Every row gives one point. To make a cloud, some directions were put in groups of two or more. Within a group, all points are equally far from the middle, so they leave a hole (a ring in 2 directions, a hollow ball in 3). The other directions are filled evenly. Then the cloud was stretched, turned, moved and blurred a little. How many holes are there, and how many directions does each take, smallest first?
In the rows, zero is written as 128.

Cloud (15 x 2)
[[179 174]
 [191  98]
 [109 119]
 [ 85  68]
 [165 135]
 [ 82 125]
 [ 76 109]
 [101 159]
 [ 92  72]
 [131 155]
 [121 138]
 [102 121]
 [126 101]
 [ 96 138]
 [ 91 129]]
Holes: 0

Cloud (22 x 3)
[[ 87 132 132]
 [ 88 138 126]
 [121 179 157]
 [154 158 191]
 [172 139 166]
 [133 179 158]
 [136 105 100]
 [ 83 143 147]
 [119 181 138]
 [185 131 102]
 [ 87 139 130]
 [159 111  83]
 [114  94 151]
 [ 94 124 117]
 [153 165 180]
 [184 148 125]
 [ 80 114 170]
 [167 137 181]
 [146 187 125]
 [ 82 155 182]
 [ 99  94 169]
 [ 83 153 162]]
Holes: 1 (2)

Cloud (28 x 4)
[[136 145  89 125]
 [142 101  99 178]
 [203 112 121 121]
 [113 147 105 144]
 [135  74 131 179]
 [111 106 118  78]
 [145 130 147  63]
 [154  94 175  91]
 [179 109 150 172]
 [169  69 120  98]
 [175  77 157  98]
 [124  89 177 132]
 [149 138 167  76]
 [165 124 140 183]
 [159 154 142  76]
 [163  81 162 162]
 [156  83  88 143]
 [114  63 117 147]
 [131 143  90 134]
 [120  90 121  76]
 [114  65 130 157]
 [108 150 118 150]
 [180 151 151 152]
 [124 146 111 165]
 [137  81 114 179]
 [158 104 138 188]
 [177  76 155 100]
 [148 151 112  82]]
Holes: 2 (2, 2)

Cloud (49 x 6)
[[ 58 105  98 110 166 122]
 [131 183 101 124 123 139]
 [120 125 125 142 109 180]
 [143 110 187 108 126  70]
 [ 95 145 176  91 144  86]
 [120 124  69 143 186 111]
 [139 152 115  73 169 110]
 [127  92 102 124  95  69]
 [104  50 134  91 165 100]
 [105  95  63 119 164  84]
 [ 86  88  71 127 166  96]
 [158 119  89 113 199 145]
 [100 134 142  73 103 119]
 [172 137 163 144 137 125]
 [160  87 116 159 130 106]
 [117 166 111  90 171 147]
 [ 81  97  86 122  96  92]
 [139 126  91 151 198 146]
 [119 171 129 169 164 126]
 [129 151 108 126 104 169]
 [158  99  72 120 183 123]
 [111  66 128 117  98  71]
 [ 62 123 115  76 126 103]
 [135 138  80 101 148 173]
 [ 83 113 163 168 113 130]
 [127  51 139 101 124  82]
 [151  98  74  92 176  93]
 [ 66 121 121  94 143  60]
 [162 152 165 123 157  89]
 [ 74 113  74 126 117 142]
 [150 150  73 106 135 125]
 [ 78 124 138 132 144  47]
 [125 130  73 128 178  83]
 [ 69 157  93 135 107 115]
 [ 79  88 155 130  90 108]
 [173  91 105 135 182 134]
 [101 160 166 151 158 146]
 [142 110 168 123 161  46]
 [ 95  92 149  96  86  74]
 [ 89  83 171 132 155 136]
 [137 115 113 130 190  59]
 [130 150 137 184 132 106]
 [144 124 151 160 163 170]
 [140 146 139 182 129 110]
 [ 69 152 151  91 133 101]
 [ 96 151 140 110  94 154]
 [157  88  82 145 166 133]
 [134 134 152 163 124 168]
 [ 79 117  64 128 122 127]]
Holes: 2 (3, 3)

Cloud (81 x 8)
[[180 143  94 166 129 101  97 152]
 [126 106 124 179  98 130 147 171]
 [147 100 140 131 105  81 179 134]
 [ 67 111 114 190 118 109 121 118]
 [118 183  89 145 162 106 105 174]
 [164 143 120 105  98  91 167  84]
 [175 144  85 196 164 142 160 145]
 [171 151 147 118 185  74 149 118]
 [ 78 133  76 149 125 139 125  83]
 [ 99 216 130 103 134 108 154 112]
 [ 98 111 137 143 138 193 135 107]
 [ 90 106 116  92 110  54 126  96]
 [151  93 140 127 106 142  91  81]
 [167  80 172 184 172 100 132 150]
 [114  88 166 152 199 103 107 116]
 [144 158 109 153 134 133 184  58]
 [137 135 150 209 121 154 142  84]
 [130 132 141 150 124  80  84 199]
 [146 118 123 116  91 165 131  66]
 [156  97  74 191  95 126 142 109]
 [121 172 167 118 175 148  82 110]
 [143 172 123 149 166 160 108 170]
 [132  68  76 117 116  95 165  67]
 [177 141 178 177 164  90 129 112]
 [ 98  94  82 118 152  57 160 139]
 [134 153 160 150 211 124 125 123]
 [152 122  93 110 160 112  83 164]
 [124 154 158  66 164 161 128  94]
 [166 138 109 143 146 153  72 140]
 [ 79  86  83  85 128  85 134 142]
 [156 102  92 143 133 156 125 159]
 [ 71 155  93 159 126 116 108 114]
 [ 81 142 128 134  82 105 171 146]
 [112 128 167  99 141 150 175 102]
 [134  93 160 142 162 124 182 144]
 [120 106 190 104 151 150 136 123]
 [142 131 141 128 123 144  65  79]
 [122 149 122 151 135 109 184 169]
 [ 98 164  76 127  94  95 161 158]
 [136 149 115 151 160 166  78 154]
 [161  77  66 158 119 107 178 118]
 [102  98  94 145  82 161 101 126]
 [ 66 131 130 141  95 167 101 113]
 [119 203 160  65 166 102 118 115]
 [172 167 171  92 122 167 130 107]
 [125 143  93 216 115 125 153 106]
 [123 106 159 181 115  88 172  90]
 [ 75 129 132 126  81  53 122 140]
 [112 131 118 128 193 158 159  83]
 [113 135 145 131 130 106 192  75]
 [166 144 125  78 182 110 130 102]
 [122  75  59 168 103 141 142  78]
 [ 98 122  91 137 155 152 120  52]
 [ 66 123 145 163  88 128  98 143]
 [152 221 133 105 153 104 132 101]
 [129 132 141  80 129 140 170  63]
 [121  80 112 125  85  82 167 122]
 [100 130 129  60 107 120  84  68]
 [156 102 148 133 155 108  72 101]
 [176 159 113  82 154 104  97 148]
 [ 87 147 156  84 144 155 156 112]
 [155 163  90 174  92 122 119 135]
 [ 54 121 144  78 136  92 106 153]
 [170 180 149 119 121 181 105 124]
 [158 140 167 159 208 148 110 103]
 [100 124 135 164 111 175  85 146]
 [109 143 106  78 125 125  71  74]
 [165  96 175 141 135 132  99  95]
 [116 123  61 178 135  56 125 146]
 [171 123 111 195 161 162  86 111]
 [131 152 155  48 154 118 149 105]
 [115 112 136  86 168 109 161  71]
 [177 142  99 150 145 128  88 160]
 [120  75 110  86 123 125 120 156]
 [148 131 115 169 135 184 157 124]
 [181 124 110 182 140  81 117  75]
 [120 136 146  82  64 111 124  70]
 [120 206 164 155 136 116  93 119]
 [ 92 125 103 158 151 102 193 125]
 [151 151 127 137  98  97 131  60]
 [145 162  86  51 144 114 108 142]]
Holes: 2 (3, 4)

Cloud (105 x 9)
[[140 202 145 150 136 111 211  97 119]
 [109  66  99 119 108 133  78 122 162]
 [125 152 129 144 151  58 155 141 103]
 [150 111 160 217 111 155 109 104 122]
 [159  57 150  81 103 146 177 121 129]
 [155 153 127 108 161 125 123 142 149]
 [114 108  86 157 172 126 120 153 175]
 [161 145 172 136 136  98  97 160 109]
 [107  85 102 141  92 111 112 123  84]
 [145 150 116 181 148  93 157 118  95]
 [124  56  85 139 124 142 185 124 138]
 [148 136 141 104  93 219 123 108 147]
 [136 101 144 134  81 149  91 184 146]
 [181  79  91  93 126 102 174 159 120]
 [130 150 128 189 140 175  71 125 177]
 [130 125 135 177  99 115 146  82 151]
 [164 130  97 153  80 149  83 134 161]
 [112  81 168  71  94 166 121 133 167]
 [125 151 121 208 187 113 134  89  96]
 [185 120 132 100 174 149 143 125 165]
 [ 82 122 134  87 116 135  94  79 139]
 [ 80 148 139 120  88 124 126  95 147]
 [170 154 152  99 136 102 114 113 164]
 [ 74 157 103 211 124 131 157 102 154]
 [165  36 159  88 109 149 147 140 130]
 [133 147 147 155 176 124  44 152 152]
 [103  89 134 176 148 120 163 172 159]
 [ 87 156 138 134  79 114 176 101 152]
 [122  83 165 178 118 141  86 112 123]
 [184 168 158 181 136 124  94  88 166]
 [143 111 114 139 141 211  79 108 180]
 [ 90 149 144 106 154 153 141 100 145]
 [121  71  90 142 121 109 125  70 155]
 [145  80 167 131 159 142 184 124 115]
 [166 169 131 117 129 122 104 113 192]
 [129 143  93  67 163  95 153 141 169]
 [148 152 125 194 185 125 112  81 115]
 [141 173 184 141 157 142 107 157 101]
 [141  85 152 175 188 107  77 126 164]
 [125  85 185  72 186 117 157 114 138]
 [100 118 113 134 153 103 153 174 182]
 [ 95 116 103 152  95 120 137  87 135]
 [161 197 107 156 128 166 166 176 124]
 [121 109  78 207 150 141  99 146 152]
 [116 140 182 190 149 141 134 162 199]
 [122 111 162  84 175 144 130 126 112]
 [110 140 107 152 134 193 129  78 148]
 [119  90  98 172 129 117  72 165 142]
 [151 124 180 148 125 119  59 136  76]
 [ 86  58 107 170 127 145  69 154  99]
 [140  98 104 210 182 112 135 140 148]
 [144 116 110 188 206 124 101 145 150]
 [ 90  61 120 163 168 141 131 121 180]
 [113 101 135 101 104 160  81  98 102]
 [113  46 143  96 141 131 139 110 118]
 [ 89 122 135 104 119 129 173 133 195]
 [ 91  97  83 130 126 114 144  78 102]
 [117 124  80 183 107  98  87 163 134]
 [159 111 160  87 122 132  83 150 200]
 [127 101 141 198 148 107 169 142 143]
 [136 184 166 141 118 152 153  42 142]
 [119 149 144 102 155 168 103 123 171]
 [159  38 159  97 129 140 115 172 171]
 [139 174 163 104 140 118 125 160 188]
 [150 178 135 105 149 180 177 117 162]
 [116 145 134 107 106 134 231  57 160]
 [223 147 108 132  76 143 145  91 115]
 [132 129 123  67 140 158 120 123 112]
 [154  77 174 114  95 137 133 172 165]
 [ 61 127 110 164 131 117 117  76 132]
 [177 168 103 121  99  95  87 111 149]
 [112  77 128 116 115 125 123 102 191]
 [112 101 122  87 107 166 177 101 140]
 [140 108 112 168 148 107 178 102 192]
 [124  89 124 101 118  84 179  98 137]
 [161 181 121 103 121 147 149 170 107]
 [151 184 108 117 113 159  88 130 132]
 [ 75  78 122 146 178 147 155 113 197]
 [164  94 190 120 117 111 115 159 108]
 [127 112 119 141 143 179  97 105 200]
 [155 100 121 160  98 198  94  96 181]
 [152 139 123 209 124 128  99 109 176]
 [182  99  88 120 170 127 165 103 139]
 [122  93 120 172 186  76 103 113 159]
 [ 93  77 138 109 179 176 161 107 131]
 [ 86  87  81 193 127 108 124 138 115]
 [185 124 140 139 180 179  95 137 128]
 [188 125 134 109 175 187 173 119 127]
 [131 114 139 127 196 180 126 172  93]
 [163 188 176  90 142 111 160 114 171]
 [113 126 181 143  88 106 131 118 123]
 [182  64 141 191 140 169  99 121 143]
 [ 50  88 107 130 146 109 123 125 106]
 [138 186 127 142  92 161 133  75 101]
 [ 96  60 111 115 118 140 154 146 114]
 [172 183 115 105 112 183 161 147 147]
 [116 104 163 150 152  99 104  78 130]
 [121 178 138 177 206 153 126 126 147]
 [ 83 159  99 147 159 115 145  94  96]
 [156 153 129 195 141 108 126 124  88]
 [148 103 101 161 158  89 151 129 123]
 [193 139 150  80 116 154  57 117 124]
 [118 147 101 123 164 184 174  93 148]
 [127  89 125 106 137  60 176 142 135]
 [163 167  75 139 148 160 115 117 137]]
Holes: 1 (3)

Cloud (96 x 9)
[[111  85 100 114 201 163 134 113 135]
 [105  96 129  87 111  86 208 120 112]
 [128  67 113 103  86 177 162 140 135]
 [103  92 126  96 196 166 122 120 138]
 [185  70  80  78  96 158 130 156 110]
 [ 81  37 161 122 135  77 172 121 111]
 [118 152  72 114 151  82 142 138  80]
 [ 92  79  95 137 135  45 166 120  71]
 [113 144 189 120 101 123 156 133 143]
 [184  58  92  66  90 131 142 138  93]
 [116  77 140  78 102  74 186 135 124]
 [ 84  91 159 104 179 133 139  97 147]
 [140 113  75 151  67 139 143 123 128]
 [102  71 126  80 150  89 104  99 124]
 [ 71  93  93 120 133  62 187  78  93]
 [153 129 104  85  95 114 188  98 101]
 [148 147 152  98  62 110 149 129 115]
 [ 94  66 104 120  96 170 167 155 120]
 [128 137 122  94 124 165  77 107 151]
 [ 89 142  87 159 114 140 195 137 127]
 [126  94 121 167  77 120 141 129 150]
 [ 73  99 102  96 152 129 154 176  96]
 [106 125 128 127 106 106  86 143 156]
 [ 66 121  97 134 167 132 173  94  95]
 [131 125  63 108 146 100 135 165  87]
 [ 89  87 178 141 114  98 118 134 124]
 [156 173 138 170 116 139 121 117 137]
 [169 153 126 121 122 149 148 167  96]
 [ 80  91  86  98 145 102 196 163 101]
 [105 100  82 119 127 190 161 151 140]
 [141 142  73 129 110  89 181 165  95]
 [107  63  88  52 107 107 153 154 108]
 [172 110  90  89 161 113  91  79 131]
 [ 67  67 110 100 143 105 191  74 111]
 [111  69 100 126 128  84 190 150  64]
 [158  79  62 116 176 146 129 114 117]
 [136 181 139  82 106 107 116 145 149]
 [151 128  98 136 139  77 147 109  68]
 [205 128 103 111 151 111 137  88 156]
 [162  73 143  84 152 128 174  95  95]
 [152 118  43 114 123 163 121 161 139]
 [ 86  97  75 145  71  90 183 110 106]
 [120 152 107 136 121 127 100 126 179]
 [139 150 163 128  77  87 113 138 100]
 [ 75 130  97 160 170 146 140 122 110]
 [139  69 101 119  79 137 153 140  78]
 [180 144 164  76  87  83 120 131 150]
 [ 98 149  74 107 174 117 130 142 106]
 [177 176 167 130  96  78 111 119 123]
 [150 144 178 140 159 122 157  92 136]
 [169 135  90  51 110 109 152 120 143]
 [182 113  75  70  85 147 126  89 107]
 [ 98  95 129  97  92 126 190 145  92]
 [112 129  69 138 129 159 145 159 172]
 [108 150  52  98 129  83 166 129 102]
 [ 92  84 151 141 186 142 153 129 159]
 [160 139 157 117 117  55  99 130 127]
 [ 91  62 122 108 116  85 190  68 105]
 [ 65  38  86 123 114 137 191 146 104]
 [108  75 109 139 113  63 181  71  98]
 [205 114 135 117 129  99  85 109 113]
 [167 107 127 114 119 150 188 112 153]
 [ 89  89 157 144 116 117 114 171 149]
 [193 157 127 100 120 114  67 119 166]
 [100 152  87 158 110 105 197 157  96]
 [ 70  68 135 124 115 131 136 145  84]
 [180 149 178  65 122 129 104 146 107]
 [118 153 108 147 105 153 114 106 124]
 [136  77 113 162 141 136 128 132 172]
 [157 122  94  97 142 152 140  70  98]
 [ 83 135 146 181 173 121 144 137 132]
 [ 68 161  90 129 114 130 164 131 131]
 [153 160  98 121 130 176  95 104 137]
 [ 84  64 124 104 100 137 164 129  78]
 [ 97  87 158 136 124 168 114 162 134]
 [126  74 164 137  86 140 127 135 156]
 [122 165 126 131 141 175 108 116 162]
 [ 92  65 136 122  85 136 148 150 157]
 [182  45  86  67 127 149 151 135 139]
 [183 127 147 166 121  94 128 113 132]
 [197 140 121 108 162 102 123  79 114]
 [170 143 122 133 139 150  77  96 154]
 [ 67  99 103 131 199 127 162 107 124]
 [126 124 158  65 170  95 127 117 106]
 [140 126 113 116 151  41 144  99 110]
 [127  51 124 155 133 133 176 130 149]
 [123 179 147 181 116  85 155 157 132]
 [144 157 102 139  97 163 113 110 159]
 [ 78 146  94 155 158 154 124 147 127]
 [ 66  54  89  78 137 131 161 155 103]
 [176 167 169 148 143 144 131 153 122]
 [113 148 150 167 152  75 134 159  95]
 [ 79  94  79 132 161  58 148 113  98]
 [181 140  80  55 108 149 130 118 160]
 [106  90 133 119 125  82 107 117 158]
 [131  65 157  88 150  81 166 132  81]]
Holes: 3 (3, 3, 3)

Cloud (98 x 9)
[[106 104 160  73 126  37 124 124  86]
 [114 168 183 129 149 127 128 103 122]
 [ 75 116 136 146 165  92 151  88 160]
 [147 163 181 119 155 155 154 108 178]
 [ 69  73 116 127 158  77  97 110 136]
 [164 134  79  46 126 100 108 150 106]
 [124 170 148 148 173 133 104 140 130]
 [145  71  75  99 151 118 119 159  87]
 [159  91  84  82 115 174 122 171 120]
 [126  44 168 109 150 105 164 145 110]
 [148  95 155  84 130  77 103 100 174]
 [108  97  96 146  77  92 123 115 145]
 [151  79 116 144 121  82 163 128 180]
 [ 83  48 104 102 111  46 125  98 117]
 [170 117  45 118 137  96 123 133 152]
 [189 140  99 127  95 108 132  79 155]
 [152 151 129  90 157 120 107 155  88]
 [165  78  99 143  85  86  86 105 102]
 [178 155  70  92 114  47  90 111 142]
 [157 161 172 109 155 139 155 117 119]
 [128  62 169 115 138  81 131 104  91]
 [ 81  56 152 109 142 145 141 115  96]
 [129 128 170 104 178 125 130 183 157]
 [147 181 118 118 145  65 110 136 152]
 [169  67 147 122 132 137  97 117 141]
 [140 191 128 135 133 141  89 108 134]
 [153 134 130  78  80 109 129 128 114]
 [126 139  97  85 100 110 131 139 108]
 [103 102 100  53 108 103 119 150 121]
 [108 113 119 148 136 124 141 150  85]
 [122  81 145 109 170 167 163 157 126]
 [162 112  93 170 128 171  96 146 156]
 [182 128  99 108  95 126 129 122 210]
 [153  67 154 130  97  76 110 100 162]
 [153 127 119  76 171 125  78 140 112]
 [131  75 161 152 106 148 150 147 187]
 [ 67 108 151 169 159 134 105 110 156]
 [157  46  67  90  84 110 103 138 151]
 [198 151 145  91 115 133 150 153 172]
 [ 98 117 185  69 122 104 116 124 136]
 [123 150 143  68 183 174 120 145 146]
 [197 106 130  73 103 111 118 143 110]
 [ 74  88  78 118 151  73  98 100 105]
 [129 147  76 110 113 104 127 146 154]
 [ 80  93 117 165 114  90 113  92 126]
 [188 112  55  77  98  49 126 113 148]
 [ 89  92 114 143 186 114 118  97 136]
 [122 157 112 151 159 160 138 104 138]
 [121 111 183  64 184 101 127 126 140]
 [117 155 162 132 103 104 101  83 161]
 [141 112 135 150 165 160 160 162 166]
 [174 139  46 133 129 100 129 120 136]
 [183 116  83 113 107  51  85 127 126]
 [ 88  73 112 121 168 118 103 115 159]
 [ 96  60 147 113 120  81  79 110 152]
 [144 153 120 117 164 198 137 147 165]
 [125  99 142 113 164 177 103 188 128]
 [194  93 123  95 135 128  88 135 145]
 [ 92  96 118 120 115 124 100  66 159]
 [104  97 195 145 176 130 168 154 170]
 [ 77  76 141  86 120 144 123 100 102]
 [174  69  72 109 106 110 125 125 164]
 [ 81  59 189 110 178 129 161 150 129]
 [140 139  81  90 137 146 131 162 108]
 [149 142 151 105  96 103 135 109 204]
 [104 128 149 110 169  65  92  76 123]
 [172 152 159 115 104 178 127 116 140]
 [100 125 186 121 188 159 116 166 151]
 [ 93  76 161 131 108 133 115 135  79]
 [139 186 171 135 177 163 120 114 151]
 [155 150 151 116 141  93 116 143 202]
 [189 130 148  89 124 128 130 176 149]
 [ 88  43 105  94 108  59  95 136  97]
 [133 106  95 158 102  79 152  96 125]
 [160 125  84  76 136 150 127 143  93]
 [133  62  92  90  81 131 120 118  85]
 [105 123 107  77 150 113 111  91  77]
 [147 149  86 131 180 126 130  94 149]
 [ 84  97 163 156 144 140 152 110 175]
 [125 134  81  45 155  76 103 131 103]
 [125 141 157  89 167 187 143 144 180]
 [ 93 117 149 153 167 183 101 160 171]
 [181  88 111  76 125  71  96 147 141]
 [173  99  70 124  76 112 116  86 137]
 [ 67 109 107  70 167 106 120 128  91]
 [104 119 110 159 144  61  95 101 105]
 [107  58 163 102 128 147 159 167 163]
 [180 109  97  88  82  85  80  99  94]
 [135 163 136 160 155 160  75 125 148]
 [ 82  65  85  73 133 131  81 145 122]
 [125  42 127  85 132  73 111 157 139]
 [117 119 143 123 131 127 178 117 114]
 [116 147 154 127 152 195 128 111 197]
 [106 163 104 140 152 158 101  87 152]
 [ 86 130 137 116 139 138 149 112 101]
 [186 105  92  50 100  34 131 118 124]
 [ 75  61 163 110 169 165  82 134 115]
 [157 131 121  84 101  98 165 150 173]]
Holes: 3 (2, 2, 4)

Cloud (96 x 9)
[[175 106 148 108  79 152  79  86 123]
 [152 164 149 124  88 149  86  80 101]
 [122 177  98 158 126 145 127 150  90]
 [ 76 106  81 158  96  86 155 116 118]
 [133 141  98 191 109 156 110 103 152]
 [165  82 208 161 123 147 123 103 147]
 [125 157 132 114 119 175  64 160 155]
 [154  66 108 140 168  96 119 152  84]
 [100  67 154 169 137  98 154 146 140]
 [179  74 143 143 102 140 151 115 148]
 [103  65 160 156 159 118 109 127 122]
 [ 93 145 158 170  95 113 174 146 140]
 [129 136  88 140 119  71  88 169 139]
 [144 148 142 110 147 171  91 121  93]
 [123  52 105 161 125 133  60 101 119]
 [145 140  90 153  88 128  59 161 121]
 [195 143 185 144 117 123  84 138 120]
 [140  73  83 130  57  83 111 136 124]
 [181 123 122 130  64 137  95  86 150]
 [135 142 126 166  99 126 155  97  91]
 [ 91  89  36 166 135 114 125 120 123]
 [108 106 114 143 130 111  88 152 195]
 [ 92 165 143 166 100 163 124 157 130]
 [114  75 179 169 127 137 141  82 156]
 [110  77 104 173 106  72 166 147 161]
 [134 111 124 175 112 167 117  74 189]
 [131  22 115 134 125 121 140 121 123]
 [116 213 121 110 111 150 127 116 161]
 [166  84  91 108 169 107  89 104 148]
 [129 111 154 146 129 151  96 163  86]
 [132 148  84  91 155 154  70 132 119]
 [127 132 122 138 137 164  48 153 117]
 [113  60 167 138 104 109 121 112 179]
 [ 92 119 101  96 115 178 124 135 155]
 [164  64  78 146 168  90 116  89 127]
 [154  45 119 167 125  66 123 113 101]
 [133  60 144 114 144 120  90  77 112]
 [113  52 100 177 143  86 152 165 131]
 [185 127 190 135  90 113  84  67 124]
 [131  66 123 158 186 101 155 127 136]
 [113 104 144 166  66 125 115  72 186]
 [135  74 137 186  91 113 113  83 190]
 [110 117  77 176  98  85  80 124 150]
 [133  54 140 117 160 103 145 124 135]
 [ 97 114  92  97  89 135  75 129 176]
 [152  28 139 158 155  99 109 136 150]
 [113  89  92 191 148 103 126 137 180]
 [186  92 177 109 106 155  96 108 136]
 [ 77 113  66 165 161 123 114 163 141]
 [124 115 129 153 141 106 112 143 197]
 [ 96 144  79 150 149  85 122 153 102]
 [170 122 201 172 106 119  91 107 106]
 [139 114 167 108 107 110  87  55 136]
 [174  99 127 153 130 125 175  90 150]
 [148  74 114 163 186 121  94  98 168]
 [ 96 127 108  88 154 125 116 141 123]
 [ 99 111 128 145 140  79 143 180 120]
 [ 78  92  86 167 131  89 164 163 131]
 [105  78  51 171 112 112  90 103 154]
 [127  79 105 127 102 132 163 175 150]
 [114 124 120 145  66  66  93 149 158]
 [142 138 191 110  95  88  98 103 131]
 [141 133  78 126  76 100  66 162 125]
 [ 95 125  72  88 143 139 143 157 145]
 [ 83  61 140 171 106 126 109 108 177]
 [126 103  90 138 138 117 109 203 157]
 [106 137  87 115 103  64 136 165  94]
 [155 163 111 131 164 154 115 136  88]
 [117 107  98 131 124 131 116  47 182]
 [127 165 119 168 130 128 161 165 168]
 [ 83  75 146 135 126 116 146 130 157]
 [111 108  92 160  66  87  93  99 173]
 [130  47 103 182 127 108 106 101 186]
 [188 132  86 125 156 145 105 114 108]
 [163 168 178 162  94 103  90 153 138]
 [135  88 120 157 159 142 105  45 167]
 [124  28 112 127 108 117 137 107 124]
 [112 167  55 108 134 124  87 157 107]
 [124 148  86 185  99 154 124 120 165]
 [156 113 190 191 124 115  82 125 148]
 [100 184  64  96 111 141 127 170 123]
 [126 131  88 116 110 106  77 184 158]
 [112  47 149 149 159 133  98  92 132]
 [161 115 102 141  97  91  85 179  94]
 [151 149 184  96  74 146 114 121 144]
 [163 145 177 109 106 114 137  70 104]
 [141 177 108 127 147 101  97  86 126]
 [138  86 134 133 140 105 101 164  72]
 [138 127 185 108 114 100  92  85 122]
 [101  78  82 154 109 169 115 111 127]
 [124 111 136 106 114 110  61 127  92]
 [102  56  88 178 116 140  75 143 163]
 [169 142 158  91  65 124 126 120 116]
 [171 121 131 139 145 158 114  62 183]
 [138 194  87 120  90 121 162 119 153]
 [134  74 147 186  73  75 139 102 138]]
Holes: 3 (2, 3, 4)
